Each row of a before or after table is a point. One or more steps were done to the points. Then noise was added and the rows were shuffled. The steps act on columns, c1 being the first. What was done? A step turns or swaps two columns, mirrors them in a line or flattens them onto one, adds a multiple of one to another, or multiplies or shifts one. Angles are multiples of 10 degrees, from the lower column toward the higher: turns from -170 to 170, lines from 10 to 170 but not 90. Use the fewest steps. Two steps may share a column if one is a turn and the other turns, adds or multiplies; they go together, in the order done. Otherwise the lowest column goes first.
In the rows, zero is written as 128.

Before, 12 rows:
[[123  45]
 [ 45 175]
 [121  65]
 [145 109]
 [122 165]
 [ 90 164]
 [189  96]
 [154 111]
 [115 100]
 [ 31 142]
 [101 102]
 [102 112]]
After:
[[ 66 108]
 [134 129]
 [146 135]
 [136 134]
 [ 98 117]
 [ 49  97]
 [102 116]
 [106 122]
 [170 144]
 [ 96 116]
 [ 99 119]
 [109 118]]
Steps: flatten c1 and c2 onto the line at 20 degrees

Before:
[[ 97 184 115 160  75  66]
 [180 149  95 105 144 212]
 [142 113 120 152 138 151]
 [119 131 128 162  75 161]
 [176 142 197 185  60  89]
 [201 112  49  91  81 132]
 [117 129  85 104 138 147]
 [ 93 145 219 146  85 125]]
After (8 x 6):
[[ 94 101 205 144  92  81]
 [201  79  61  90 119 170]
 [142 130 133 152 144 152]
 [118  84 144 160  99 157]
 [177  76 168 184  82  58]
 [180 153 142 106 117 219]
 [ 96 111  87 160  53  81]
 [115 137 101 105 133 166]]
Steps: turn c2 and c5 by -60 degrees; turn c3 and c6 by -30 degrees

Before (8 x 11):
[[ 87 172 135 119 131 157 161 100 162 138 155]
 [184 179  54  97  61  80 111 131  79 176  89]
 [ 72  72 170 193 110 173 112 163  75  90  64]
 [153 174  74 170  95  77 136 175  91 129  60]
 [121 144 125  69 178 153 142 166 170 149 145]
 [ 84  65 140 139 157 186 177  97 159  61 139]
 [ 68  95  99 187 108 172  95 185 106  91 125]
 [ 98 106 136 135 195 168 128  60 200 121 131]]
After (8 x 11):
[[ 99 106  63 134 192 167 125  58 161 119 134]
 [152 174 144 168  94  76 134 171  65 129  62]
 [ 69  69 191 195 107 174 114 163 149  88  67]
 [ 82 172  98 122 134 154 162  98 148 136 155]
 [183 176 147  96  61  77 111 129  46 174  87]
 [ 65  93 138 185 108 172  95 187  93  89 125]
 [ 78  61 104 138 157 186 177  93 149  63 142]
 [124 147  82  65 176 152 140 166 141 145 144]]
Steps: turn c3 and c9 by 70 degrees

Before, 8 rows:
[[133 132 181 137 156  93 102 100 102 129 130 118 202 206]
 [171 157 184 125 145  71  37 104  76 165 184 104 171 227]
 [143 147 178 144 135 158 104 131 148 113 150  77  90 112]
 [145 137 167  78 169  44  68 100 134 132 199 133 181 156]
 [ 52 122  86 144  75 102 154 165 202 129 120  66 102 119]
 [206 174 210 159  90 101 112 168 179  93 189 117 113  88]
 [ 96 130  88 165 128  75 177 142 162 173 104  45 102  81]
 [159 191 148 128 133 132 101 195 146 102 168 144 130 121]]
After, 8 rows:
[[168 134 174 125 143  69  36 104 187 177 186 104 174 228]
 [136 133 139 136 151  93 102  96 155 180 130 119 200 204]
 [ 95 107 163 160 127  75 178 139  98  82  99  47 105  81]
 [143 100 120 143 134 157 104 134 121 180 151  78  90 114]
 [146 118 140  78 169  43  71 100 127 164 199 133 180 159]
 [ 53  97 120 148  76 102 153 163  61  86 121  69  99 118]
 [158  65 105 131 132 134 104 194 145 153 168 143 129 123]
 [210  63 108 158  91 103 115 166 108 214 192 116 113  83]]
Steps: turn c2 and c9 by 150 degrees; mirror c3 and c10 in the line at 40 degrees

Before:
[[ 61 188  93  86 159 156 150 125 109  55 100 156 110 126 165  46 163 148
   72 135 151  76 140 153]
 [ 75 103 151 137 108 121 179 184  86  90 212 111  85 166 151 126 180  83
  178  85  92 154  67 154]
 [ 98 107  42 186 137 103 138 148  97 157 189 145  72  68 144 112 180 139
  169 132 107  45 128  90]
 [176 151  58 124 143  84 137 158  61  94  94 164  42  96 132 117  74 117
  194 120 130  46  41 175]
 [ 76 127  65 159 188  85 137 144  51  97 118 138 110 117  76 108  83 117
   68 167  50 159 112 123]
 [132  63 130 129 100 119 126  85 125 133 129 153 153  81 190 109  67  79
  146 159 154 151 137 133]
 [179 113 123 157 134  73 131  97  82  51  96 119 143 178 105 113 101 165
  106 123  50 106  37 123]
 [152 158  48  65 145  60 157 171 160  92 136  75  78 108 143 105 130  77
  186 103  89 140  50 194]
 [ 59 179  75 103 176  57 187  73 140 141 191  93 149 152  98 157  81 164
  174 115 158  92 124 126]
 [ 69 110  71 122 110 149 161 190 134 135 146  90  80  68  91 121 147  85
  169  86 163  65 119  95]]
After (10 x 24):
[[127  68 129 127 105 121 128  83 128 137 131 105 153 101 191 114 198  75
  145 158 156 152 128  95]
 [ 56 191  90  90 159 157 142 127 106  53 100  98 110 161 163  47 119 153
   69 134 154  77 159 116]
 [182 113 121 158 130  70 129  98  79  50  99 171 145  77 104 112  95 166
  104 126  45 104 188  79]
 [148 161  48  65 140  56 155 173 160  89 137 205  74 140 142 107 150  80
  185 105  89 140 169 157]
 [100 108  45 184 146 100 142 150  98 159 189 111  70 205 144 115 155 135
  170 136 106  48 150  49]
 [181 148  51 123 137  85 136 155  61  92  90 126  41 100 131 116 189 121
  194 119 124  47 196 133]
 [ 56 176  79 106 177  58 184  69 138 134 185 161 151  76 101 165 147 167
  170 119 159  85 152  83]
 [ 73 106 157 128 112 121 174 184  89  91 210 171  84 157 153 130  82  79
  177  84  93 156 207 115]
 [ 69 109  71 122 108 151 160 194 136 132 147 171  79 174  92 120 180  81
  170  84 167  62 156  50]
 [ 74 128  66 153 192  93 136 146  52  97 120 124 111  99  79 112 162 115
   67 168  53 168 170  81]]
Steps: turn c12 and c23 by 160 degrees; add -0.5 times c1 to c23; turn c14 and c17 by -120 degrees; add 0.3 times c7 to c17; shift c24 by -40

Before:
[[103 201 105 113 141 101 173  77 108 174 113 134 156 123 106 126  50 159
  129 117 129 108 108 164 124 159 118 172  74 138 180 172 139 110 135 121
  161  99 145 118 177 111 127 163 166 128 189 159 169 129 121 128  79  89
  117 127 124 157 171 133 136 162  63  97]
 [160  95 158 148  26  80 135 146 101 187 153 142 159 104 118 140 135  80
  167 117 101 146 123  87 215 119  77 105 156  96 179 106 110 164 161 140
  178  70 161  67 127 135 105 145 160  92  95 102 138  50 103 107 198 153
  123 126 195 156 121  60 195 104  77 116]
 [131 112  99 110 127  61 109 117 168 157 143 130 125  50  95 207 144 105
  137 151 115 105 129 117 202  83 131 146  70  96 139 209 141 107 100 130
  112 185 133 134 124 138 114 137 147 161  92 125 214 132 133  65  98 160
   92 104 179 144 103 124 165 153 130 138]
 [ 79 176  78  65 126  71 137 123 179 135 114  80 133 168 162 157 127 155
  178  86  56 162 150 111 109 103 164 141 123 139 154  81 136 162 113 168
  135 153 157 114 126 124  96 138 153 144 140 126 107 128 157 119 102  95
  103 126 137 178 180 124 122 124 161 145]
 [173 198 192 101  74  83 108 134 158 124 141 167 102 172  61 185 128 160
  158  69 134 151  80 116 172  94 118 122 193 103 145  91  63 107 170 102
  119 111 170 139 207 109  94 152 130 117 111 139 166 102 159 134 142 108
  166 117 190 157 148 164 139  99 112 114]
 [ 97 147  82 113  88  97 182 131 125 125 141 119 111 136  71 127 234  35
  128 107 151 170  88 120  71  89 134  60 153 145 130 107 132 110 132 115
  117 109 119 147 139 110 170 134 128 120 152 115 157 204 186 129 112 142
  113 112 113 160  75 194 158  91 111  93]
 [ 91 165  94  88  47 161 249 115 151 149 140 116 132  80  99 146 157 148
  123 137 144 166 136  67 198  98 138 162 145 224  96 133 109 118 118 100
  136 166 121 170 104 169 141 148  96 109 134  76  45 159 157 101 164 104
   85 129 144  66 115  20  97  89  79 125]
 [118 151 187 104 141 134 161 164 154 119 164 108  74 176 138 117 140 107
  121 130  90 141 149 221 194  80  99 173 152  69  74  60  78 138 156 165
   30 149 166 137  88 102 155  70  76 129 122 112 132 166 120  85 151 107
  126 168 109 113 105  98 138  53 111  63]
 [136 111 152 109 112  93 113 135 185 122 118  98  93 110 145  92 125  67
  164 149  79 200 123 114 144 114 113 160 135 149  97 177  99  94 127 138
  170 151 145 141  46 156 147 159 127 103 159 148 138 174  99 191 172  98
  171 204 200 120 145  63 131 113 128 123]
 [122 127 102  63 165  65 135  75 193 121 140 138 166  84 141 134 184 132
  146 185 109 112 129 178 180 189 150  69 123 115 115 142 139  82 152 135
  194  51 113 120 153 158 161 145  89  98 113 162 167 149 142 196 113 113
   50 148 128 155 175 198 114 137 160 132]
 [152 115 130 113  83  94 238 167  85 191 169 134 104  75  79 161  91 143
  156 144  69 162  62 131 172 100 110 110 133 145 100  90 129  97 157 131
   99  90 100 128  87 109 135 133 172 113 117 134  66  94 118  69 149  70
   87  84 138  89 152 114 141 135  97 123]
 [107 143 208  82  60  99 217 162 188 177  84  68 107  76 124 153 183 104
  145 101  86 129  46  92 141 117 118 204 114 183 126 202  71 111  78 173
  110 100 117  77  74 145  91 161 121  83  96 128 158  74 131 124  79 125
  178 164 141 133  66 105 187 125  61 168]]
After, 12 rows:
[[161  98 159 149  31  80 135 149  97 184 155 141 157 105  88 139 138  81
  169 117 103 144 124  87 218 121  78 103 158 101 187 108 109 164 166 137
  179  70 162  63 129  95 105 145 160  91  98 105 137  49 108 107 195 152
  123 127 195 157 118  61 194 108  80 117]
 [125 125 104  59 162  66 135  73 191 119 142 142 162  83 108 131 183 127
  145 186 109 111 128 178 181 191 145  71 120 114 112 146 143  80 154 136
  200  50 110 121 155 119 160 146  90  98 111 159 169 145 140 196 116 114
   54 145 129 153 175 197 117 136 162 131]
 [ 80 175  77  62 130  70 139 122 182 137 114  79 133 167 135 161 127 156
  177  87  57 162 152 112 109 103 163 138 126 140 153  78 132 160 114 168
  132 154 156 110 130  88 100 134 155 145 138 128 109 128 158 118 101  95
  105 125 136 176 181 126 121 125 159 142]
 [ 86 158  92  84  44 161 249 118 151 148 141 117 133  82  70 140 155 149
  126 139 141 170 133  67 198  96 137 166 147 227  97 133 108 117 117 102
  136 161 124 168 105 125 142 148  95 112 132  79  44 157 159  99 165 100
   86 131 145  62 113  17  96  87  81 122]
 [176 199 188  99  72  81 104 134 157 120 142 167 105 170  35 185 127 160
  159  70 131 151  77 114 173  96 118 120 198 106 148  91  64 106 172 102
  118 109 169 140 206  67  92 153 129 117 114 137 159  97 158 135 142 112
  166 120 188 157 150 165 138  97 112 112]
 [134 113 102 111 127  63 107 116 164 158 140 129 129  46  68 209 142 104
  134 156 116 104 134 120 199  82 132 146  77  94 139 210 145 106 100 130
  115 193 132 133 128 100 117 134 146 161  92 123 214 136 131  66 101 165
   93 103 174 144 105 127 167 154 128 139]
 [153 113 133 117  81  93 237 164  81 194 168 136 109  78  47 160  93 146
  158 146  71 169  63 130 176  99 112 111 135 146  97  89 132  96 154 133
  101  95 107 127  87  69 133 131 172 116 119 132  68  94 122  73 149  68
   87  83 141  87 151 113 139 136  98 124]
 [138 109 150 113 111  96 118 139 184 122 118  99  90 113 112  92 121  63
  163 151  81 202 123 116 143 112 114 160 132 150  95 180  98  96 127 136
  170 152 146 139  48 114 146 156 130  97 161 151 133 176 100 187 172 104
  172 203 198 115 146  61 132 110 127 123]
 [113 144 203  82  60 100 220 163 189 175  87  69 106  76  96 152 183 105
  141 103  86 125  48  92 142 118 121 203 114 184 122 202  71 114  75 174
  111  99 113  78  77 105  95 160 120  84 100 127 161  75 132 122  81 127
  178 169 141 133  69 103 184 125  60 168]
 [118 150 185 106 143 135 161 162 154 121 167 107  72 176 103 114 139 103
  119 132  89 141 150 221 195  82  98 173 149  69  71  60  77 137 155 164
   28 151 162 137  91  57 155  75  77 130 124 114 133 166 118  85 150 109
  127 171 110 117 106  97 137  50 108  66]
 [ 93 146  79 115  84  95 182 126 124 121 140 116 108 136  37 129 233  39
  126 108 150 172  92 120  67  90 134  62 157 147 129 107 135 109 129 119
  121 105 119 141 138  70 169 133 133 123 157 116 158 201 183 126 111 142
  113 114 111 158  73 194 159  93 108  93]
 [102 197 105 109 140 102 172  76 113 173 112 134 157 122  78 118  50 161
  127 121 128 109 108 163 120 161 116 173  76 137 181 170 141 112 136 125
  160  96 144 120 175  70 124 167 165 130 189 157 171 128 118 128  78  91
  117 126 122 155 174 136 140 162  63  96]]
Steps: shift c15 by -30; shift c42 by -40
